Rows are points. A path goes straight from each point to the next, and from the last back to the first. The post is the endless flat space through its rows: a point in 2 columns, a line in 3, a plane in 4, and so on, so that a path can go around it. Count how often the path circles the post. Going back the other way cancels.

Post, 2 rows:
[[-14   9  16]
 [ -5  -8 -37]]
Path:
[[-26  11  24]
 [-23  -7  20]
 [  0 -24 -27]
 [-18 -11  -6]
 [-47  11   8]
 [ -3  19 -29]
 [  1  17  18]
 [ 16 -16 -50]
 [ -8 -25 -43]
 [-45   5  34]
 [-26  25   7]
 [ -2  20   1]
 [ -2  41  44]
 [-17  18  13]
 [  3  16  -1]
 [  1  -1  -4]
 [ -2 -32 -38]
 [-10 -46 -54]
 [  8 -35 -60]
 [-32  -4  44]
 [-29 -22  15]
 [  4  -7 -11]
 [  0 -27 -47]
 [-37 -28 -41]
 [-29  11 -32]
 [ -5  22 -40]
 [-31  45  33]
 [-35  -3 -43]
 [ -1  31 -22]
 [ -3  12   2]
 [  4 -17 -29]
 [-26 -37 -28]]
Times around: 3

Post:
[[ -8  -2  -2  -9   0 -16   0   2 -13]
 [-15 -11  -6   1  -4   1  10 -13 -22]
 [ 11  -7   0  16 -13 -10  20 -12  13]
 [  3  23  -7  -4  11  -1   4  21   3]
 [ -8   2  -9   1   4 -19   4 -12  -5]
 [-10 -10   3 -13 -12   8  -2 -16 -11]
 [ 12  -4  13  13   1   8  -5  -4 -11]
 [ 32 -13   7   0  -9  25   4  -8  -4]]
Path (27 x 9):
[[ 25 -21   4 -12 -14  15   2 -32 -16]
 [ 15  17   2  17  -3   5   5  24  -7]
 [-15  -1   1 -19 -19  24   9  15  -7]
 [-12 -23   5   9 -12 -17  20  10  -4]
 [-13 -19 -15  17  -4  13  38 -20 -25]
 [  9   5   2  -4   0  -9   4  -6 -14]
 [ -1   0  -2 -37 -26  30  -8  -1 -10]
 [ 14 -11  -7 -60 -21  17 -10   8  13]
 [ -7  -3  -7   3   0  -5   5   3 -18]
 [ 21  -6  -5  22   0 -28   7 -18   5]
 [-11  -6 -11  13  10  -3   1  -1 -12]
 [-22   9   1  -9  -1  12  -1 -14   7]
 [ -4 -17   5 -18 -16  -6  20  15 -23]
 [ -1  16   9  -3  -3   2 -17  -7 -13]
 [ 46   6  -9  -7  -3  -5  -4  11   1]
 [  5 -11  -2  21  -2  -4  16  -1  -3]
 [  7  -4   0 -30   5   3  -8   0   6]
 [ 36 -14  10  -7   7  12   4   8 -22]
 [-32   6   8   7  10 -18 -12 -15   1]
 [-16 -11 -13 -27   2 -30   7  -6 -16]
 [  0  -6   5   5  11 -24   1  -2 -28]
 [  9   0   1  14  -8   2  13  -3  -6]
 [ 20  -8 -12  24  11  -5  -1  -3 -19]
 [-22  -9 -14  -8   1   9   8  -9 -20]
 [ 13 -18  -8   3  -4   9   6 -11   5]
 [ 33   9 -10  -3   3  15  -3 -13   8]
 [  6  30   8  -7  11  -5 -11  13  -9]]
Times around: 3
